Rows are points. The window is the flat piece filled in between its corners: a triangle in 3 columns, a solid with four corners in 4, and so on. A path goes straight from each point to the next, and from the last back to the first. After which points does the path pass through the window?
(in the rows, 128 means zero)

Window, 4 rows:
[[151 185 115  10]
 [ 98  49  99 171]
 [ 82 111 137 113]
 [124 139 121 162]]
Path:
(1): [154  92 124 128]
(2): [ 95 159  89 125]
(3): [ 96 144  37 113]
(4): [127 149 151  48]
(5): [170 123 137 141]
(6): [ 64 145 100 168]
(7): [112 153  80  72]
(8): [147 166 143  28]
(9): [133 127 150  80]
(10): [ 96 119  96 106]
(11): [ 91 157  78  79]
(12): [135 156 148  81]
Through the window after points: 3, 5, 7, 9

Window:
[[138 118 171 111 154 135]
 [135  29 125 132  78 139]
 [146 166 144 158 183  49]
 [121  96  95 144 141 142]
 [ 71 164 218 136 144  67]
 [186 142  63 159 109 126]]
Path:
(1): [137 105 156  73 144  31]
(2): [126 110 108  70 133 141]
(3): [129  80 152 163 127 145]
(4): [165 129 215 189 142  92]
(5): [ 97 187  68  98 168  95]
(6): [ 94 100 125  73 122 134]
(7): [140  75 168 172 140 116]
(8): [143 180 138 206 178 122]
Through the window after points: 8

Window, 9 rows:
[[137  66  81  88 123 144 108  84 170]
 [119 193 134 156 170 140 249 113 140]
 [126  64 145 112  92 110 156 151 136]
 [106 126 162  81  62 123 101 117 140]
 [ 73 104 119 134  96  95  84  95 138]
 [ 90 109  82  92  88 146 135 156 123]
 [128 170 141 216 140 178 149  82  74]
 [ 93 155 166 163 189 168 167  87  72]
 [138 113 128 129 128 129  67 193 117]]
Path:
(1): [151 145 125 112 130 108 165 131 101]
(2): [164 105 113 112 130 113 102 133 109]
(3): [ 60 111 137 162  98 187 113 116 131]
(4): [ 57 144 142 160 141 158 142  95 176]
(5): [120 125 134 125 138 139 170  95  93]
(6): [102 127 114 128 102 103  95 103 115]
(7): [ 56  80 156 155 120 144 149 111 179]
(8): [ 95 105 124 153 147 194 121 141 162]
Through the window after points: 6

Window (11 x 11):
[[109 109 138  83 124  85 127 155  93 152 123]
 [138  75 168 139  32 119 138  87 163 145 205]
 [ 86 132  32 119 149 123 152  87 150 169 105]
 [117 135 199  95 108 144 206  73 127 130 188]
 [126 139 195  91 114 155 115  93 194 128 111]
 [155 113  82 166 146 148  96 143 108 145 203]
 [ 93 159 101 169 125 172 178 141 182 139  65]
 [146 147  60 173 117  73  95 129 118 116 116]
 [171 123 171 203 123 173 149  91  59 151 125]
 [200 133 186  64 149 133 160 125 137 167 140]
 [135  73 101 160 150 102 120 153 133  97 100]]
Path:
(1): [158 124 118  81 115 186  95 157 115 100 127]
(2): [134 138 142 162 165  92 188  92 129 182 112]
(3): [129 124 148 154 112  91 131 116 141 162 154]
(4): [133 128 121 106 119 147 156 109 109 109 151]
(5): [170  62 157  79   7 146 121  62 127 104 149]
(6): [ 98 141 162 172 151 111 181 127 159 168 195]
(7): [112 141 199 152 150  92 177  61 178 177 123]
(8): [150 114  79 145 103 161 124 126 111 112 150]
Through the window after points: 3, 5

Window, 12 rows:
[[ 77  70 140 145 190  88 131 208  97  85 116 161]
 [187 135  94  57 190 123 121  97  90 132 184 111]
 [ 82 107 105 168 124 104  94 215 119  78 100  78]
 [139 120 119 214 164  79  97  66 197 157 109 138]
 [ 90  99 109 110 102  91 100 181  90 170 151 123]
 [151 167  48  15 151 170  29 100  86 158 145 186]
 [202  74 112  67 148 216  85 173  73 157 183 143]
 [166 142 181 188 123  83 118 116 142 132  61 137]
 [ 78 168 139 166  88 131 160 151 160  87 145 138]
 [ 78 144  82 199 168  99 147 194  44 104 143 148]
 [164 128  69 164  86  57 169 133 212  95  85 149]
 [ 16  86  77 151 108 129 170 181  62  84  89 112]]
Path:
(1): [159 111 114 143 142  98  87 132  87 109 156 149]
(2): [170 109 110 138 112 112  82 127 111  77 141 191]
(3): [136 112  89 131 131 119 154 172 155 143 110 102]
(4): [129 106 108 117 167 115 126 173 115 143 134 127]
(5): [145  98 103 113 134 122  77 130  60 129 146 143]
(6): [132 109 122 110 145 104  57 124  75 116 146 147]
(7): [124 149  56  92 168 153 167 158 159 147 119 151]
(8): [115 159  64 104 231 144 201 172 114 129  95  81]
(9): [ 95 101 105 145 112 102 110 167 116  95 137 150]
(10): [135  68  69 137 123  84  80 139   8  97 152 154]
(11): [ 69 180  93 114 158 163 140 164 148 138 106 138]
(12): [ 64 145  79 100 143 192 157 188 150 136  53 113]
Through the window after points: 2, 6, 10

Window, 14 rows:
[[108  50 172 195 142 160 106 188 105 160 118  66  64 132]
 [118 170 106 100 220 152  96 122 130 142 161 111  70 131]
 [148 104 106 120 217 169 225 152 116 117  90 118  89  87]
 [ 88 114 109 193  63 123 137 105 127 245 151 173  55 142]
 [158 167 126  85 177 108 212 121 108 137 130 118 101 211]
 [197 155 152 193 134  99 158 164 149 132 104 180 148  82]
 [143  81 120  75 187 193 203 136 154 175 136 107 229 127]
 [194  94 103  78 161 102 141 147 161  86 141 184 142 134]
 [126 116 142 219  95 144 177 105  94 111 131 114  93 109]
 [132 165 156  97  92 115  95 110 206  53  60  84 137 167]
 [ 80 148 204  73 129 165 208 132 153  78 147 113  77 106]
 [ 90 120 202 154  98 147  47 143 126 128  61 164 185 125]
 [ 68 158 160  86 147  78  66 110 120 155 103  90 137 127]
 [166 124 147  28 155 170  68 135 113 157 151 129  40  72]]
Path:
(1): [156 113 180 133 196 150 156  80 168 116  95 141 103 122]
(2): [105 142  73  81 133 158 133 183 112 166 168  85 169 135]
(3): [146 147  73 159 117 118 151 206 119 152 102  97 101 121]
(4): [ 48 115 220  84 153 114  80  26 132 174 139 146 113 137]
(5): [133  91 169 116 168 111 152  69 165 172 111 136 109 136]
(6): [112 156 123 137  96 138 134 163 115 143 145 137 112 130]
(7): [140 124  43  69 102 165  66 206 115 146 126 142 127 128]
(8): [113 134 192 124 169 126 177  99 151 132 111 113 108 133]
Through the window after points: 1, 3

Window (14 x 14):
[[117 160 139  90 108 117 158 159  98 174  98 122 136 122]
 [146 128 148  78 169 117 131 165  90 112 154  81 168 144]
 [ 73  66 167 107 163  89 102 148 114 155 141 157 103  80]
 [ 70 136 132  94 100 112  70 166  80 126 103  68 178 120]
 [ 88 116 152  99  96 145  89 155 162 179 175 122 160 155]
 [215 110  85  85 157 112 168  86  98 195 185  17 168  75]
 [110  40  77  65  90 163 117  39 197  75 133 203 193 229]
 [ 65 157 116 201 179 113  54 112  33 114 166 232 121 125]
 [181 162  33 114 130 111 143 186 176 142  95 106 100 135]
 [108 171 159 119  77 190 127 103 230  43 154 115  91 112]
 [ 57  88 107 215 131  72 119  94 173 164 118 200 225 196]
 [ 78  98 123 181 142 146 117 159 109 171 104 135  83 171]
 [158  62 105 137  68 102 142 200 129 116 109 174  93 137]
 [191 124 145 112 126 150  86 182 121 164  67 110 106 125]]
Path:
(1): [111  96  76 180 149 187 140 155 151 126 114 158 160 126]
(2): [151 157  65 158 116 182 144 217 136 144 162 141 205  65]
(3): [101  88 168  77 129  80  89  79 124 132 126 122 112 189]
(4): [115  83 145 118 131  80 105 147 134 161 127 137  97 183]
(5): [106 151  89 167 136 175 123 136  86 114 136 154 158  58]
(6): [110 102 110 130 119 191  91 177 183 144 106 147 144 108]
(7): [157 140 106 124 136  72 137 125  94 152 121 111 124 157]
(8): [151 140 131  80  99  71 102 133 138 144 139 132  93 157]
Through the window after points: 4, 6

Window:
[[122 104 181 147 155  97 120 132 101 120  67 144 180 120]
 [166 175 124 168  84 127  79 154  63  64  76 200 108 143]
 [139 158 214 147 121  84  84  92 115 133 128 212 111 133]
 [106  70  75 184 160 172  46  70 114  91 150  74 142 157]
 [ 49  41  72 112 152 163  27 142 119 154 165 104  98 104]
 [168 173 134  70 134 108 177 109 190  50 152 149 198  74]
 [240 149 118 160 143 137 103 148 137 108 122 147 119  86]
 [107 111  84 123 132 141  86 100  50 194 153 109 126 149]
 [124 187 199 140 151 129 162 171 179  82 172  96 206 124]
 [166 130 122 144 179  81 132 150  86  82 157 187 112 138]
 [ 97  50  74 145  95  81  62 122 132 138 162  61 110 135]
 [178  98 168 104 119 175 197 140 161  82 166 136 161 143]
 [ 83  71  39 150 160 161  69 123 165 174 125 101 134 210]
 [144 179 161 140 160 159 249 120 178  77 116 117 116 111]]
Path:
(1): [190 149 150  73 165  87 153 153 139  83  96  93 127 168]
(2): [101 108 103 199 153 142 112 121  95 111 188 203 115  94]
(3): [115 102  88 146 128 144 113 126 122 136 123 139 159 133]
(4): [123 108 132 129 184 121  93 127 170 114 133  99 125 185]
(5): [140  86 169  49 189 105  82 141 111  99 123 114 154 122]
(6): [143 177 104 235  80 150 179 113 148  91 167 161 116 108]
(7): [152 178  97 200 114 111 117 139 138 110 147 191 196 132]
(8): [126  83 151  53 167 166 122 112 138  93 156  42  77 113]
(9): [153 149 151  75 173 126 139 165  86  90 111  36 113 146]
(10): [122 110 129 210  95 127 100  90 167 106 159 226 184  97]
(11): [108 112 104 135 120 124 179 167 145 142 172 147 163  68]
(12): [136 132 152 128 149 123  79 119 123 102 128 119 113 166]
(13): [176 128 147  99 177  79  93 148 128 104 125  90 154 139]
(14): [138 149 115 218  93 207 157 126 158 114 145 183 129  88]
(15): [107 104  83 189  83 153 175 132 135 148 177 120 143 113]
(16): [158 124 136 127 151  97  85 127 121  94 123 135 114 132]
Through the window after points: 1, 3, 13, 15

Window, 14 rows:
[[124 127 170 137 189 108  80  99 132 175   7  92 163 156]
 [200 137 170 111 145 138 159 123 113 123 107 114  85  79]
 [135 120 102  52  97 157 155 130  59 148  48  98  93 121]
 [128 140 189 137  89 194 126 139  79 149 134 180 100  57]
 [128 156 165 152 184 141  94 197 178 217 129  83  92 218]
 [152  96 156 109 135 158 147  92 111 191 121  90 140  51]
 [176 122 141  83  93 157 145 172 169 151  77 115 130  57]
 [176 206  80 139 140 147  72 180 134 190 151 124 133 233]
 [160  91 167  54  64 145 163  91  79 153  87 169 127 143]
 [130 235 132  98  83 111 105 155 140 181 126  75 116 218]
 [110  71 171 141 154 114  30 110 137 117  83  69 142 164]
 [ 87 110 179 109 207 107  83 146 119 124 101  99 189 161]
 [121 191  95 187 110  79 119 194 135 200 169 147  97 211]
 [121 138 133 119 129 185 155 103 170 130 120 140 103  99]]
Path:
(1): [165 167 137  72 131 168 116 100 178 224 138 160  91  97]
(2): [116 165 109  97 122 126  89 159 115 183 106 159  97  55]
(3): [156 140 155 118 122 159 150 146 140 156 109 109 124 149]
(4): [177  91 154 147  83 126 183 144  87 168  99  68 122  99]
(5): [128 143 146  59 125 152 107 107 120 159  94 150 126 147]
(6): [131 148 127  93 158 111 102 137 126 160 115 131 126 126]
(7): [138 138 166 139 119 152 120 141 114 162 107 103 113 175]
(8): [125 103 146 144 103 131 149 155  83 100  86  98 147 153]
Through the window after points: 4, 8

Window (14 x 14):
[[112  99 150 194 114  83 109 119  81  74  85 119  76 104]
 [120 169 178 152  50 201  91 132  83 191 146 157  77 193]
 [150  74 145 108  87 125 158 188 154 157 128 116 148 175]
 [179 129 137 146  99 169 156 185 150 150 160  76 116 105]
 [148 186 155  83  35 178 125  93 116 136 123 150  81 147]
 [ 98 144 163 107  90 196 142 179 135 181 100  84 183 145]
 [159 108 129 128  90 149 155 111 113 187 164  58 179 152]
 [168 170 123 115  89 118 122 185 122 237 138 109 203 134]
 [134  65 178 145 141 115 170 113  53 115  99 148  40  70]
 [185 201 176 140  76 221 143 107  63 113 112 184  98 199]
 [131  71 150 130 186 114  84 108  74  69 143 147  69  83]
 [141  53 135 178 152 131 111 101 141 137  75 145  95  83]
 [119 158 148 138 110 134 188 150 173 186 181 118 179 143]
 [137  94 165 142 189  97 129 114 118 121  77  93  37 129]]
Path:
(1): [171  99 249 153  63 152 142 140 146 198 143 165 173 150]
(2): [129 152  77 121 126 159 130 132  80 114 118  97  89 125]
(3): [114 112 110 127 151 139 127 142 128 128  86 132  68 130]
(4): [156  90 181 153 129 129 116 106 102 130 134 122 112 103]
(5): [152 106 194 151  94 150 120  98 100 138 110 144  77 135]
(6): [123 183  71 123 165 164 161 196 106 148 131 116 137 150]
(7): [149 143  31 146  51 115 236 143  57 125 150 134 125  76]
(8): [143  94 218 128 152 156  94 135 142 144 101 113 106 148]
Through the window after points: 3, 5

Window, 14 rows:
[[159 238  96  80 110  67 187  94 188 186 100  79  96 115]
 [159 215  68 102  29 100 117 187 224 113 117 108 105 189]
 [140  54 223 133 129 144 120 116 168 118 146 103 140 148]
 [163 121 149  49 168 168 150  77  71 153  44 149 181 144]
 [160  94  66  86  94 152 187 106 130  88  75 221 124  60]
 [173 118 166 178 118 125 125  76 126 131 121 145 191 151]
 [138  75  68 171 143  65 176 119 180 156  84 127 182  99]
 [ 92 171 122 168  91 140 103 192 113 148  63 100 133 117]
 [ 85 131 114 142 102 155  92  83 115 165  39 181 158 130]
 [129  61  42 114 157 116 223 119 138  18  85 159  42 106]
 [152 141 173 140 221 111 130 142 141 146 105 206 111 190]
 [111 167 101 126  65 189 171  80 182 149 110 142 219 110]
 [137  88 123  71  85 132 102 151  54 146 168 147 161 189]
 [110 211 143  79 148  51 146 104 107 153  43 175 173 137]]
Path:
(1): [144 149 114 102 107 122  97 106 177  67 129 171 176  95]
(2): [125 107 146 159 116 152 217  98 110 203  72 110 144 176]
(3): [150 120 166 121  72 116 166  96 162 183  97 185 165 161]
(4): [119 177  74 125 172 130 108 139 118  60  96  72 134  89]
(5): [139 148  84 116 113 148 108 117 130 137 109 150 154 114]
(6): [135 130 162 119  99 119 175 119 149 110  74 143 126 166]
(7): [136 111 132 102 107 127 218 107 134 104  72 184 129 167]
(8): [172 149  55  90 138 129  60 101 147 149 119 125 147  44]
(9): [ 95 132  92  95 155 105  85 122 131 120 104 107 147 117]
(10): [188 133 138  98  53 142 175 143 108 156 132 173 140 199]
(11): [149  77 165 149  75 126 168 116 158 132  94 128 132 147]
(12): [122 115 135 103 181 129 103 123 134 115 139 129 152 128]
Through the window after points: 1, 3, 9, 11
